Rows are points. The ring and each string are closed loops that go straight from each point to the next, and from the last back to the first. Before rounding, they use only three directions, however many columns there are. Count how often each string passes through the ring. Passing back the other way cancels.

Ring (9 x 4):
[[-0.72 -0.74 -1.01 -1.27]
 [ 0.35  0.05 -2.29 -0.98]
 [ 0.83  0.99 -2.39 -0.06]
 [ 0.92  0.53 -0.97  0.65]
 [ 0.59 -0.55  0.78  0.88]
 [-0.69 -1.17  2.38  0.83]
 [-2.10 -0.71  2.50  0.49]
 [-2.54 -0.43  1.62 -0.16]
 [-1.80 -0.67  0.27 -0.91]]
String (27 x 4):
[[-0.86 -2.41  3.57  0.64]
 [-1.90 -2.32  4.44  0.74]
 [-1.28 -2.35  3.01  0.04]
 [-1.40 -0.09  0.81  0.15]
 [-2.33  0.49  1.04  0.24]
 [-3.71  0.45  1.75 -0.05]
 [-3.56 -0.53  1.67 -0.78]
 [-2.37  0.90  0.02 -0.19]
 [-1.12 -0.40  0.03 -0.49]
 [-0.47 -1.87 -0.06 -1.32]
 [-0.09 -2.38 -1.09 -2.24]
 [ 0.42 -2.00 -1.21 -1.74]
 [ 0.53 -0.84 -2.72 -1.87]
 [-0.31  1.12 -2.58 -0.73]
 [-0.71  0.89 -1.03 -0.03]
 [-0.33  1.03 -1.54 -0.08]
 [-0.18  1.56 -1.99  0.10]
 [ 0.26 -0.06 -0.86 -0.09]
 [ 1.30 -0.35 -1.29 -0.05]
 [ 1.82  1.62 -2.45  0.93]
 [ 1.70  0.38 -1.08  0.89]
 [ 1.59 -1.46  0.27  0.38]
 [ 1.50 -1.71  0.93  0.61]
 [ 1.08 -1.22  1.80  1.37]
 [-0.67  0.35  1.10  1.10]
 [-0.82  0.08  0.65  0.49]
 [-0.28 -1.63  1.85  0.33]]
Times through: 2
String (27 x 4):
[[ 1.31  0.96 -1.19  1.04]
 [ 0.14  1.72 -1.23  0.94]
 [-0.28  0.07 -0.21  0.17]
 [-0.02  0.04 -0.23  0.28]
 [-0.01  1.04 -0.44  0.91]
 [ 1.10  0.11  0.50  1.47]
 [ 1.44 -2.18  1.90  0.90]
 [ 0.09 -1.32  1.38  0.44]
 [-0.47 -0.69  0.76  0.17]
 [-0.63 -2.37  3.08  0.44]
 [-2.29 -1.46  3.86  0.78]
 [-3.27  0.37  2.67  0.79]
 [-1.54  0.04  0.79  0.16]
 [-1.13 -0.03  0.40  0.05]
 [-3.58  1.12  1.47  0.34]
 [-4.43  0.61  2.46  0.18]
 [-2.43 -1.29  2.35 -0.25]
 [-3.27 -0.65  2.85  0.14]
 [-3.53  0.11  2.93  0.62]
 [-2.03  0.91  0.84  0.59]
 [-0.52 -0.87  0.76  0.00]
 [-0.16 -2.79  3.22  0.48]
 [ 0.35 -2.28  2.14  0.38]
 [-0.44 -0.16  0.49  0.40]
 [-0.78  1.21  0.01  0.92]
 [ 0.90  0.37 -0.02  1.20]
 [ 1.84 -0.31 -0.44  0.89]]
Times through: 0

Ring (10 x 8):
[[ 1.19  1.33 -0.23  0.04  0.37  1.41 -0.36  1.00]
 [ 2.24  1.59 -1.31  0.47  1.06  1.66 -0.28  0.67]
 [ 2.37  1.18 -2.02  0.79  1.71  1.31 -0.14 -0.08]
 [ 1.95  0.64 -2.26  0.89  1.80  0.94 -0.14 -0.67]
 [ 0.55 -0.68 -2.58  0.93  1.24  0.28 -0.41 -1.91]
 [-0.57 -1.43 -2.38  0.77  0.50 -0.05 -0.66 -2.40]
 [-1.92 -1.83 -1.13  0.27 -0.36 -0.39 -0.77 -2.10]
 [-2.60 -1.42  0.77 -0.36 -0.76 -0.51 -0.58 -0.84]
 [-2.18 -0.63  1.61 -0.62 -0.69 -0.20 -0.41  0.23]
 [-0.68  0.46  1.19 -0.46 -0.31  0.60 -0.35  0.95]]
String (26 x 8):
[[ 1.94  1.22 -2.09  0.51 -0.10  2.12 -0.91  0.13]
 [ 0.54  0.67 -0.17  0.09  0.67  0.77 -0.21  0.41]
 [ 0.44  1.04  1.12 -0.19  1.29  0.39  0.29  1.25]
 [ 4.46  2.66 -3.11  1.03  1.46  2.88 -0.49  0.76]
 [ 4.33  2.30 -3.42  1.18  1.76  2.58 -0.41  0.27]
 [ 1.66  1.23 -0.42  0.37  1.99  0.73  0.28  0.65]
 [ 0.64  0.52 -0.18  0.24  1.53  0.31  0.15  0.18]
 [ 1.44  0.27 -2.51  0.83  0.93  1.10 -0.54 -1.02]
 [ 2.59  0.25 -4.48  1.48  1.36  1.53 -0.74 -1.96]
 [ 2.10 -0.20 -4.13  1.50  1.99  0.82 -0.41 -2.27]
 [ 1.57 -0.69 -4.61  1.50  1.10  0.96 -0.86 -2.82]
 [ 0.24 -0.42 -1.87  0.60  0.53  0.54 -0.57 -1.29]
 [-0.94 -0.76 -0.11  0.16  0.96 -0.45 -0.05 -0.85]
 [-1.23 -0.62  0.70 -0.09  0.88 -0.56  0.07 -0.35]
 [-0.72 -0.84 -1.04  0.33  0.29  0.06 -0.50 -1.26]
 [-0.94 -1.73 -2.89  0.75 -0.61  0.36 -1.22 -2.77]
 [-1.13 -1.64 -2.49  0.59 -0.82  0.38 -1.23 -2.49]
 [-1.48 -0.87  0.22 -0.08  0.07 -0.26 -0.35 -0.70]
 [-2.77 -1.10  2.17 -0.65  0.06 -1.04  0.02 -0.02]
 [-2.33 -0.81  1.91 -0.59  0.01 -0.72 -0.05  0.12]
 [-0.66 -0.29 -0.10  0.02  0.20  0.22 -0.37 -0.35]
 [-0.81 -0.35 -0.29 -0.03 -0.47  0.52 -0.69 -0.41]
 [-1.16 -0.09  1.45 -0.38  0.54 -0.25  0.07  0.49]
 [-1.73  0.29  3.14 -0.93  0.28 -0.39  0.27  1.61]
 [-0.67  1.07  2.46 -0.83 -0.19  0.61 -0.07  2.04]
 [ 1.49  1.48 -0.96  0.11 -0.48  2.11 -0.86  0.90]]
Times through: 1
String (29 x 8):
[[-1.95 -2.64 -3.25  0.75 -1.37  0.09 -1.59 -3.65]
 [-1.29 -1.40 -1.58  0.35 -0.63  0.20 -0.98 -1.89]
 [-1.68 -1.62 -1.56  0.27 -1.12  0.23 -1.18 -2.02]
 [-3.24 -2.15 -0.10 -0.27 -1.86 -0.33 -1.19 -1.76]
 [-3.60 -1.40  2.63 -0.93 -0.88 -1.02 -0.27  0.02]
 [-2.01 -0.44  2.23 -0.64  0.33 -0.68  0.14  0.56]
 [-1.01 -0.27  0.53 -0.19  0.03  0.12 -0.32 -0.02]
 [-0.72 -0.11 -0.15 -0.13 -0.75  0.77 -0.78 -0.11]
 [-0.64  0.46  0.55 -0.44 -1.34  1.23 -0.90  0.78]
 [-0.60  0.90  1.86 -0.69 -0.45  0.78 -0.29  1.66]
 [-0.48  0.91  2.09 -0.63  0.37  0.37  0.10  1.67]
 [-0.06  0.51  0.58 -0.14  0.56  0.46 -0.11  0.62]
 [ 0.44  1.12  1.01 -0.24  0.82  0.68  0.07  1.32]
 [ 2.92  2.38 -1.11  0.35  0.83  2.30 -0.36  1.49]
 [ 4.28  2.61 -3.14  0.95  0.94  3.06 -0.70  0.76]
 [ 2.96  2.12 -1.29  0.54  1.63  1.82 -0.05  1.08]
 [ 3.05  1.94 -1.66  0.69  1.88  1.70 -0.02  0.73]
 [ 4.23  2.05 -3.59  1.29  2.07  2.31 -0.31 -0.06]
 [ 3.80  1.29 -4.56  1.51  1.55  2.26 -0.70 -1.10]
 [ 1.54  0.36 -2.49  0.83  0.99  1.14 -0.52 -0.94]
 [-0.09  0.09  0.19  0.10  1.29 -0.04  0.13  0.00]
 [ 0.78  0.06 -1.17  0.61  1.92  0.11  0.13 -0.71]
 [-0.03 -0.25 -0.43  0.35  1.61 -0.23  0.15 -0.62]
 [-0.17 -0.40 -0.75  0.36  1.08 -0.02 -0.13 -0.83]
 [ 0.24 -0.70 -2.35  0.77  0.66  0.43 -0.61 -1.76]
 [ 0.22 -1.58 -4.25  1.30  0.34  0.50 -1.09 -3.36]
 [-0.33 -2.51 -5.41  1.57 -0.26  0.41 -1.55 -4.63]
 [-0.49 -2.16 -4.61  1.26 -0.64  0.58 -1.56 -3.92]
 [-0.92 -1.36 -1.98  0.54 -0.21  0.17 -0.88 -2.09]]
Times through: 1
